Each row is a point. To make a cloud, some directions were put in groups of two or more. Within a group, all points are equally far from the middle, so they leave a hole (a ring in 2 directions, a hollow ball in 3). The other directions are filled evenly. Then the cloud was stretched, turned, moved and blurred a little. Count the holes, and give their numbers of directions, smallest first.

Cloud (22 x 3)
[[-39 -52 -37]
 [-13   1 -42]
 [-10  -1  38]
 [-22  35 -37]
 [ -3   0 -30]
 [-33  36  42]
 [  2 -52 -21]
 [ 13 -21 -26]
 [ 11  38  29]
 [-28   9  -2]
 [-35 -18 -46]
 [-56   4  -9]
 [-27 -16  15]
 [-25  11  23]
 [ 19 -16  28]
 [-28 -31 -10]
 [-28  50 -15]
 [ -7  17  19]
 [ 14  40 -61]
 [-63 -14  -1]
 [ 27  57 -30]
 [ 10  74 -41]]
Holes: 0

Cloud (28 x 4)
[[  4  22  47   1]
 [  6 -29  -3  29]
 [-33 -52 -25 -39]
 [ 70  36 -38   0]
 [ 20 -55 -30  -9]
 [  1 -41   0  33]
 [-40 -45  -8  42]
 [-34 -57 -22  38]
 [ 36 -13  11  49]
 [-41 -28  20  34]
 [ -4 -54 -32 -24]
 [ 36  24 -41  -5]
 [  8 -32 -12  68]
 [ 67  41 -25   2]
 [ 35 -20 -29 -23]
 [ 18  40  22  23]
 [  0 -13  -7  22]
 [-45 -13  22  42]
 [ 26   3  -8   9]
 [ -4  22  11 -23]
 [-47 -15   5  15]
 [ -3  26 -14  81]
 [-27 -36  31 -25]
 [ 16  31  -9   2]
 [-36 -20 -22  27]
 [ 22 -24 -29 -37]
 [ 22 -11 -43  10]
 [  3 -18 -37  59]]
Holes: 0

Cloud (28 x 4)
[[ 17  -2 -33 -31]
 [  4 -41  59  37]
 [ 60  -1  -1  39]
 [  6  24 -78 -51]
 [ 69 -12   5  52]
 [ 15 -37 -23   2]
 [ 31 -13  -4 -32]
 [ 60 -24  38 -17]
 [-11 -53  40 -40]
 [ 33  14 -20  -9]
 [-59  -9 -21   0]
 [ 44  14 -20   0]
 [-35  22 -13  19]
 [-33 -35   3 -31]
 [-49  16 -20 -20]
 [ 27 -36 -25  19]
 [-10   7 -40  -1]
 [ 44  25   6 -25]
 [-39 -46   7 -58]
 [ 12  26 -17  19]
 [  3  21   9  31]
 [ 47  -9 -13  33]
 [ 11 -28  18 -50]
 [-16 -21 -18 -54]
 [ 36  13  10  13]
 [ 30 -39  23 -19]
 [ 42 -17 -22 -36]
 [ 22   3 -50 -47]]
Holes: 0

Cloud (47 x 6)
[[ -8  14  14 -22 -14  52]
 [ 10 -33 -23  30 -23  12]
 [  2 -18  27 -57 -18  -2]
 [-73  20  24  10  18  15]
 [  0 -19  42 -14 -56  17]
 [ -1 -41  27  26  -2  49]
 [ 11 -44 -22 -17  56 -33]
 [-60 -13  44  31  28   4]
 [-19 -76   7  -9  37 -33]
 [-34  29  -3  -7 -16  46]
 [  8 -93   2 -27  34 -12]
 [-28 -67   6  24 -16   0]
 [-40  11 -37   9 -37  -3]
 [-21 -14  21 -61  -5   7]
 [-34 -35  25  33  50  10]
 [ -6  19  11  -1 -29  52]
 [  3 -45 -31 -59  15 -13]
 [ 32 -67 -13   9 -13  -6]
 [-52 -42  -8  -8  19 -34]
 [  9  25  15 -23 -12  36]
 [-24  -6  49  24  35  -1]
 [-52 -39   7 -14  41  22]
 [ -9 -60  14  -4  30  45]
 [-50 -48  25  11  45  10]
 [-20 -62  11 -42  47  16]
 [ 30 -65  40 -32   4 -14]
 [ -6 -33 -15  -6 -51   9]
 [-49  39  -3  42 -34  18]
 [-10  17  46 -17 -32  46]
 [-49 -10 -27  -7 -39  -3]
 [-72  -9   1  -2 -16 -20]
 [-32   5  14 -19 -19  55]
 [ 15  10  34  -6 -22  45]
 [ 30   0   9 -13 -10  38]
 [-26  -4  19  22 -69 -11]
 [ 43 -28 -11 -36  35   8]
 [-44   0  -2 -13 -59   8]
 [  4  -2 -27 -52  -2 -15]
 [-45  11 -34  29 -29  -3]
 [  9 -27 -13 -36 -43   8]
 [-15 -11 -28  40 -26  17]
 [ -8 -31 -17  29  12  34]
 [-26 -54  22 -13  30 -37]
 [-39   0  71  22  -8   3]
 [ 19 -30  65 -11  -7  30]
 [ 19 -54   8   1  60  19]
 [-23 -56   2 -52  31  14]]
Holes: 2 (2, 4)

Cloud (72 x 8)
[[ 32 -22  44  -3 -18  -6  33 -19]
 [ 49   4  80  10 -41  18  22 -12]
 [-40 -36   3  13  45 -19   2  21]
 [ 58 -18  26  -6 -10  22 -28 -33]
 [-14 -21   8   1   6  31 -10  23]
 [-38  13  19 -46 -26 -16 -16  30]
 [  1  -2  58 -28 -10  27  24   6]
 [-23  58  42 -37  -6  25  23 -24]
 [ 12 -18   1  16  -4 -10   2  -6]
 [  8 -44   9  11  46   4 -38  27]
 [-13 -31  31  14  18  -3  -4 -10]
 [ -3  18 -32 -11 -22 -34  -9  -9]
 [  0   7  27  22  -3 -35  37 -27]
 [ 10 -56  -9  12  11  -9   4 -12]
 [-20 -25  13  13   4 -44   2  10]
 [ -9  32  26 -33  37 -10  20 -20]
 [ 20 -26  19  33 -49  15  43  27]
 [  3  33 -48   0  35 -14   2 -38]
 [-17 -12  24  14  -7 -12  25  41]
 [ 34  -1  58  -3   9 -10  21 -47]
 [ -2  13  18   1  28 -36 -17 -25]
 [-41  33 -46   0  -7 -18  22  -4]
 [ 69  59  10 -17 -21   2 -24 -14]
 [-50 -21   6  31  -2  12  13  19]
 [ 33   1  12 -27  -7  27  22  13]
 [ -9  52  28  -4  -2  -2  -9  25]
 [-36   2   2 -17 -53 -31   5   6]
 [ 16   4  26 -22 -31  51 -15 -10]
 [ -3 -17 -43  19 -16  13  35  -9]
 [  3  26  -4 -25 -63  -7  28  21]
 [-21 -35 -25  23 -26 -64   7 -16]
 [-25  25 -22  16  -7   2  37   9]
 [ -3  20 -26 -10 -21   9  16  33]
 [-33  -6 -27  20  12 -54  48  21]
 [-23  16   0   2 -33  21 -31   0]
 [ 17  30  58  18 -48 -13  19   2]
 [-24  50  21  -5  -1   8 -31 -20]
 [ -1  12 -17  33  -5 -28  12  -2]
 [ 21  15  53 -36  16 -10 -11 -42]
 [-17 -13  15   6  31 -30  23 -22]
 [-11  24  63 -12 -34  57  -1  40]
 [-12  32  29 -40  14  27   0 -11]
 [-32  32   4  32  36  -8  -1  16]
 [-13 -38 -36  23 -27  -9  16  35]
 [  0 -29 -10 -14  29   3 -19 -26]
 [-60  21  -1 -47 -22 -19 -30 -25]
 [  6 -20  20   5 -19  40 -28 -29]
 [-47   4 -24  22 -54 -24 -29 -10]
 [ 17 -44  12  19 -27 -38   0 -28]
 [ 31 -39 -13   1  16  10  32  -5]
 [-36 -10  19  17 -32 -55 -19  11]
 [-22 -13  -3  11  16 -22  52  34]
 [ 11 -40   3  58 -29 -26  26 -17]
 [  0  -5  -4  24 -20  14  45  14]
 [ 20  21  64 -13  -1 -12  19  -7]
 [-39   0 -15  -7  57  -7 -23  21]
 [-12 -23  30 -22 -38 -27  56  19]
 [ 20   9   2 -19  30 -32  18  14]
 [ -9 -33   0  45  -3   5 -27 -30]
 [ 32 -30   0  18 -13 -36  -9  14]
 [ 16 -18 -16  21   3 -62   2  -3]
 [ 20  10 -39  13   3  15  31   8]
 [ 60 -11  95 -32   7  16   8 -11]
 [-10  32  28 -43 -10  19 -16  29]
 [ 17 -19  54  -5  12  -1   0  27]
 [ -7  -2  38  34  27  22  27 -20]
 [ 37  11  33  22 -27 -22  14  -9]
 [ 10 -51 -11   4  23 -34  35 -33]
 [ 12  18  43   9 -10  -6   2  14]
 [  3 -12  38   7 -24 -41  32  33]
 [ -2  20 -19 -28 -50  15  13 -19]
 [ 41  35  66  -3 -12  28  24 -24]]
Holes: 0

Cloud (76 x 8)
[[ -4  16 -25  -4  50 -35   7  22]
 [  8  14  40 -38  -1 -25  -9  37]
 [ 34  21  23 -25  33 -12  -8  46]
 [ -9  39   0   9   3  16  30  58]
 [-24   1  -3  33   0  27  17  38]
 [  0 -13  -3   4 -22   8  15  -3]
 [  5  20 -30  19  24   9 -28  44]
 [-11  10 -21 -15  23 -57   9   5]
 [-11   2 -43   0  15  13  -1  10]
 [  0   7  -4   8  31  48  -9  24]
 [-20 -25  17  21  27 -23  41 -15]
 [ -3 -17  10  17  -8  16  -5  26]
 [-12  30  -4  15 -26  34  36  16]
 [ -8  -8 -34 -14  -9  42  -9  12]
 [ 12  25   7 -26 -49  -3  13  -3]
 [-12  36 -20  17  36  36  17  16]
 [ 19 -32  23 -19 -38 -14  -6   2]
 [ 30  15 -41 -25  -3 -18  20 -13]
 [ -9  56  14  10  34 -16  23  10]
 [ 23 -18  -4 -11 -16   1  17  49]
 [-22  -5 -17 -23  30  -7  77 -12]
 [ -5 -27 -12   3 -45 -52  15   0]
 [ -2  -5  51 -23 -16  -7  -9   8]
 [  9   6   8  13  -7  24 -32  76]
 [-19  31  12 -12  57  32 -25  33]
 [ 28 -15   3 -24  16 -23  32 -65]
 [  0   6   3 -44   9 -51  25  52]
 [-22  21 -27  28   2  -1 -30  16]
 [ 22 -34 -14 -48  -8  -4 -18  48]
 [  1 -21 -26  31  30   4   3  -9]
 [ -2   8  -2 -25  20   9 -22  28]
 [ 11  10  -3 -44  -4 -20  43  20]
 [-18  36 -24 -20  13  19 -24  22]
 [-12 -18  10  17  35  10  43  -1]
 [ 13  10  20 -36 -14  38  -8  43]
 [-18 -40 -13  16 -24 -56  27  36]
 [ -4  13 -16 -19  29 -55  40 -11]
 [ -9 -32  25 -58   9   5  12  15]
 [ 11  17  11 -57  -2 -21  -7  60]
 [ 17  -2 -15   1 -21 -37  23 -36]
 [ 12  37 -17 -20 -33  21  21  39]
 [ -9  38   7 -18  -4  22  15  50]
 [-13 -35  -2 -37 -70  -2  60 -56]
 [  5   4  -3   8  37  -2 -28  16]
 [-22   7  37  -7   3   0  53 -19]
 [ 13   3  34  -5  24   4   5  17]
 [-17  20  23 -13 -12 -29  21  58]
 [-13  16  10   0 -48  42  35  13]
 [-31   3  22 -31   1 -29   1  21]
 [ -7  20  -1 -18  11  13  -7  64]
 [ 11  15   5  14   4 -39  25 -44]
 [ 13  24  12  30  10  22   6  13]
 [ 14 -20   7  27   0  -6  -8  75]
 [-29  -1  25  -6  -3  44 -11  43]
 [ -4   3 -25  17  20 -55  41  -5]
 [  1 -10 -13 -20  11 -40  44  47]
 [  1  32  10  22 -33  11  26  21]
 [ 17 -24  19 -10   3 -22   8   7]
 [-18 -14  19  42   3   1 -15  14]
 [ -9  -3   9  31 -11  28  39  30]
 [-38  38  10   3  35  19  -1  50]
 [ -1 -15  28 -27 -37 -10  -1  12]
 [ -1   9   3   0  -8  19  15  23]
 [-34 -17  23   4   1   4  23  18]
 [  2 -19  14  -4  -6 -36 -18 -24]
 [-21 -11  19  36 -12  -7  -3  27]
 [ 37 -29 -18  -6 -13  22  26  30]
 [-30  -1 -13  -9 -13  -2  -2  -4]
 [ -2 -48   2   8  -7   6  40  12]
 [ -2 -20  -9  -7 -17  15  25 -54]
 [-36   0  29  22   5  25  19  33]
 [ 17 -11 -13 -26 -21  40   9 -27]
 [  2   2   1  26  15  32 -17  95]
 [ -7  42  18 -60   8 -10  21  25]
 [ 24  18  11  13  12  -1  11  50]
 [-21 -17 -29  20  -2  -5  85 -53]]
Holes: 0

Cloud (98 x 9)
[[-71 -24  11  22  38  36  19  12 -27]
 [ 37  -1  41 -16 -46   6 -17 -10  17]
 [-36  57  14 -17  -8  -3 -10  53 -11]
 [-44   8 -85 -31  15  10   1 -43  44]
 [ 21 -27 -28  39  27 -11   8  52   4]
 [ 49 -14 -22  10  25   9  36  10 -21]
 [ -7 -86 -10  52  10  11  -6  31   9]
 [  2 -20   5  22   8 -30  14 -31 -42]
 [ 14 -75  -5 -24 -23  44  23   0 -24]
 [-52 -64   5   0  -1  31   4  -3  -8]
 [-26   9  60   3 -12  -6  29  14  -8]
 [-34  -7   9 -28 -64  20 -16   2  38]
 [-27   0 -20 -46 -27   1  -8 -43  17]
 [-20 -21   7  41  14  17 -18  26  37]
 [-40 -75  13   3  16  31 -17  70  11]
 [ 10  24  11 -16 -18  69   7   7  21]
 [ -2 -13   1  -9  24  15  -7  16 -43]
 [-29 -25 -44 -39   4  25 -15   3  53]
 [-18  19  -4  -6 -13 -29  -5  23  25]
 [ 23 -20  -7 -31 -72   6 -18 -32  25]
 [-19 -53  -8 -28 -47  52  19  -2  24]
 [ 29 -49 -47   8 -29  64 -26  15  22]
 [ 12 -25  33  -3 -19  21  -3 -12 -40]
 [ 41  -2  -1 -14 -38 -11  14 -51  28]
 [ 16 -30  25   3  29 -25 -16 -50 -14]
 [-19 -83 -29  28 -27  21 -38  13 -28]
 [  9   1 -22 -35  43   6   3  -6   6]
 [-29 -17 -47  32   5 -18 -50 -20   9]
 [  5  14   5 -65 -23  23   5  -9  39]
 [-38 -33   9  22 -60  84   7  10  43]
 [-54  -2  -5  -9 -37  60 -12  32  30]
 [-47 -54   4  16  20   6 -33  24 -20]
 [  4  -6  -1  -4  25  30 -23 -36  47]
 [-58  16 -48  10  -1 -10  21 -21 -32]
 [-37   8   5  -4   5  60   3  39 -14]
 [ 39 -20  39  15  -6  21   4  15 -33]
 [ 24   4  18  29 -18 -13  10 -43 -45]
 [ -6 -31  66 -22   8  53  31  42   6]
 [ -5 -64  24  41  12  14  19  55  48]
 [ 15 -43   4  -7 -29  80 -12 -13  35]
 [-42 -25  11   6  10  23  93   2  -3]
 [  2 -39  14 -30  20  32   8  49  26]
 [-17  21 -20 -11  60  14  -3  13 -14]
 [-30 -31 -44  45  -3  26   8  21  63]
 [-21  12  -2  19 -14  38  49 -50  48]
 [-44  16  30 -11   2  22 -65  17 -23]
 [-13  35  -4  27 -44  45 -39 -33 -22]
 [  8 -53 -69  21  10 -15  18 -56 -11]
 [  4  28  41  49 -21  10 -24  30 -66]
 [ -4  34   7  33  10  17   1 -43 -14]
 [ -2 -17  30  45  12  55   9   2 -14]
 [ -8  63 -32 -66 -28  18 -31  -4  17]
 [ 26 -33 -14  32 -20  48  53 -45 -29]
 [-24 -24  40  28 -28  43 -14  33  29]
 [-39   7  29  51  23  -4  25  -3 -13]
 [-10  54 -13  27 -23  21  21 -29  12]
 [ 42  19 -42   3 -34  -6 -12 -35 -16]
 [ 15  54  -7 -40  26   9  18 -24  28]
 [-63  18  -4   6 -15 -44  49  14 -21]
 [-60  13 -17   3  17 -13 -57  42 -10]
 [-35 -74 -66  18  14  21  21 -23  23]
 [ 37 -53  22  10  41  17  23 -19   6]
 [-11  -3 -43 -41  15  52  54 -56  41]
 [ -2 -33 -24  -8  55  -6  20  21  28]
 [ 26   7 -10  19  28  66  -2 -10 -48]
 [ -9 -26  35  69  19  12  -1  25 -39]
 [  6  35  36  65  12 -10  17  30 -56]
 [-20  10 -30 -10 -16  43  35  21 -13]
 [-36 -69 -83  38   8  17   1 -48  40]
 [-52  27 -19  17  16  -1 -49   3   1]
 [-25 -29   6  58  47  44 -27  43 -50]
 [ 23 -15 -23 -44   3  10 -20  32 -21]
 [-20 -39 -39  13  22  -7  -1 -30 -19]
 [-25  15  -7  36 -58  49  -8  25 -25]
 [ -9  18 -45 -30  -1  11   0 -54 -28]
 [ 14  20  -5 -20 -34  60  32  -5 -35]
 [  3 -35 -21  -4 -56  38 -16 -14  47]
 [ 14 -39 -58 -22 -24  18  24   1  -2]
 [ -7   6  13   3  43  21   4 -25 -47]
 [-51 -40   6 -17 -45  55  48  35  37]
 [ -2   0 -42  12   7  28  60 -24  -7]
 [-18   0 -33  35   6  50 -48  -4  21]
 [-18 -28  -3  43  44  -4  13  42  30]
 [ 16 -46  -2 -18 -54  39  10 -44 -16]
 [  5 -49 -17   8 -23  40  35 -20  25]
 [ -4   9  12 -10  13 -11   6 -69 -10]
 [  7 -58  33  32  26 -19  15  25   0]
 [-73   4  -4  -9 -42  52  26  -4  -7]
 [-55  -9 -64   7 -19  -9  -8 -18   4]
 [-23  31 -38  23 -29  69 -41 -59 -35]
 [ 15   5 -55 -21 -47   1  13 -43  39]
 [-27   1  33 -11 -20  14  34 -24 -15]
 [-17 -17 -87  29  37  43 -25 -15  25]
 [-37  -7   0  50 -17  78   2  42 -24]
 [ 28  10 -12 -16  13 -45  -3  -4 -21]
 [-39  26 -43  19   6  -4 -27  30  12]
 [-51 -23  -6  37  35   5 -30  -1  47]
 [-58 -70 -60  15  -7  26  16   8  13]]
Holes: 0

Cloud (101 x 9)
[[ 18  19  22 -22  -3 -35  -3 -43   6]
 [-10 -44   4  22 -35 -15  -3 -69  29]
 [-45 -20 -48 -19 -41  -9 -45  19  -1]
 [-48  19  -4  26  20  -6   0 -27  41]
 [-11   9 -14 -17   7  16  43 -12   4]
 [-27 -37  13  -1 -10  69  -4 -33  21]
 [-12 -13 -44   9  36  37  28 -30  26]
 [ 12 -20 -17  10   0  11  43 -71   5]
 [ 59 -38  52  23  35 -17  17 -23 -22]
 [  5  29 -20  29  35  -3  52 -13  43]
 [ 67 -41  15  18   5   6  55 -29 -14]
 [ 59   7  12  -3  19  13  57 -17   2]
 [-16  52  30  -2  61  -7 -54  24  16]
 [ 28  24  -4 -24  10 -30  74 -26  34]
 [ 28 -15  30 -19 -18  29  -3 -22  25]
 [-22   1 -65  -4  -6  18   0  37  39]
 [ 25  36  -6 -18  69 -12 -17  37   2]
 [ 49 -45  14   0   2  35  31 -23  -3]
 [ -3  18 -28 -39  35  32 -11  64  22]
 [ -8 -16  27 -36  38  29 -48  -1  -9]
 [  8 -33 -33 -23  -3  17  31  -1 -42]
 [ 15   8  16 -46  19  -8 -19  28  27]
 [ 18 -32  35  -2  49 -11 -18  45  23]
 [ 32  -8  25  26   4 -30  22  25  13]
 [ 22 -16  48 -15 -33   7 -10 -46  22]
 [ 19 -21 -26  -8  12  14 -44  54 -12]
 [-34  -8  10  31   2  13  -7 -60   6]
 [ 29 -43 -27   1 -20 -24  -6  19 -29]
 [ -6  40  -9  -4  18   4  12  41  35]
 [ -6  -9 -33 -10  -6 -13 -11  68   0]
 [ -6  20 -51  19  -3 -13  20 -28  51]
 [-10  11  57  20   0  -5 -12  -7  59]
 [ 21  -6 -89 -19 -13  -7  69 -12   2]
 [ 14 -44   8   0 -29  23 -20  42 -16]
 [ 71  43  21  25  28  -3   5  42  -1]
 [-23   7  83  22 -10 -20  13 -26  42]
 [-10 -52  -1 -35  11  22 -23 -48   6]
 [ 10 -60 -30 -29   3 -13   1  25 -33]
 [ -4  44  -9  12  19  -2 -34   5  38]
 [-18   9  42 -29  14  -3 -11 -26  -8]
 [ 39 -39  -5 -14 -17  21  32  11  -7]
 [ -6 -42 -43   1  17  46 -17 -12   5]
 [-25 -16  30   6   3  38 -56 -15  28]
 [ 27  10  53   3  19  35  24 -11  30]
 [ -5 -37   6 -26   5   4   6 -24  14]
 [ 32  10 -47 -25  50  -5  -1   5  32]
 [-15  -4   2  28 -21   2  23 -52  17]
 [-29 -34 -24  -6 -46  22  43 -42  42]
 [ 52  -2  29   9 -11  -4   5  37  23]
 [ 19 -79 -29  -8 -36 -29  39 -62  -8]
 [-37  -5 -19  -6 -38  15 -42 -13  17]
 [ 35  52 -11  18  58 -41 -15  27  36]
 [ 54 -51  -4  22  14   1  19   9 -37]
 [  7  -1  14  30   8  -2  -9 -22  10]
 [-54  21 -10 -31  21  46 -66  19  28]
 [-16   1 -36 -25 -61  14  26 -36  17]
 [ 27 -18 -40 -10  -6   9  39  21 -21]
 [ -9  -7 -43 -35 -44   9  18   5  25]
 [ -7 -22 -13 -30  47 -17  25  38   8]
 [-24  43  35 -26  49  11 -16 -13  44]
 [-25  -7  15  -7 -32 -32  55 -64  10]
 [ 41  29 -60 -13  44  49   0  51 -12]
 [ 22 -11  26  34 -34  66 -50 -13  15]
 [ 39 -41 -17   8 -43 -20  68 -58  50]
 [-17  -4 -11  28 -44 -26  12 -51  -9]
 [-30 -30 -62  -5  -1   1   8  -5  18]
 [ 35 -13  24   2 -20 -51  19  49   0]
 [-15 -47  14  12 -39 -16 -12  13   3]
 [-30  -1 -39 -17 -20   1  18 -59  30]
 [ -8 -21 -45  -6  27  48  19 -18  11]
 [ 14 -35  -6 -54  40  -5 -22  10   5]
 [-53 -15  -2 -16  -3  37   0 -26  32]
 [ 10 -63 -32  19 -33  15  31 -48 -21]
 [ -7 -51  -7 -25 -20 -54  30  -1  18]
 [  8 -51   9 -11 -10  24 -33 -68   4]
 [ 17 -32  14  11 -31  61   8 -50   6]
 [ 66   9  35  37  22  11  10  41  22]
 [  1  -8  -9  -4 -26  -8 -22   6 -31]
 [ 38  18  41   2  -7  -2   1 -70   6]
 [ 31 -36 -32  -4 -53  -3  76 -20  -6]
 [-25   7  44  12  -8   3  30 -11  28]
 [ -6 -17   3  -8   0 -20  25 -78  35]
 [ -9  24 -11  14  24  36  -3  12  59]
 [-47  21 -49 -20  40 -47  -7  34  19]
 [-10  -8  17 -49  36  44 -39  24  20]
 [-31 -39 -20 -37 -19 -19  17 -16  26]
 [-25  28 -30   8   2 -29  31  -2  50]
 [-24 -20  25  22 -54 -30  19 -44  48]
 [-23  -8 -34 -60  18  47  -9   6  15]
 [-11  22 -95  -8  -3  16   5  68  21]
 [-36  12  27 -38  47 -53  18 -58  38]
 [ 44 -46 -17 -35   1 -24  12  17 -19]
 [ -1  -3 -23  25 -27  12 -27 -19  23]
 [  5 -31   5 -15  22  -6   7  14   0]
 [ 33 -37  55  -8  13  27 -37   2   8]
 [  6  12 -34 -18  -3  13  -8  20  12]
 [ -5  34  45 -16  45  34 -24  38  48]
 [-36  13  60 -18  26  29 -70  34  56]
 [-53 -27  -7  22  11  -8 -16 -51  41]
 [-36   3 -27 -27   2 -13 -26 -10  39]
 [ 38 -13  46 -15  74  -8   4 -14   3]]
Holes: 0
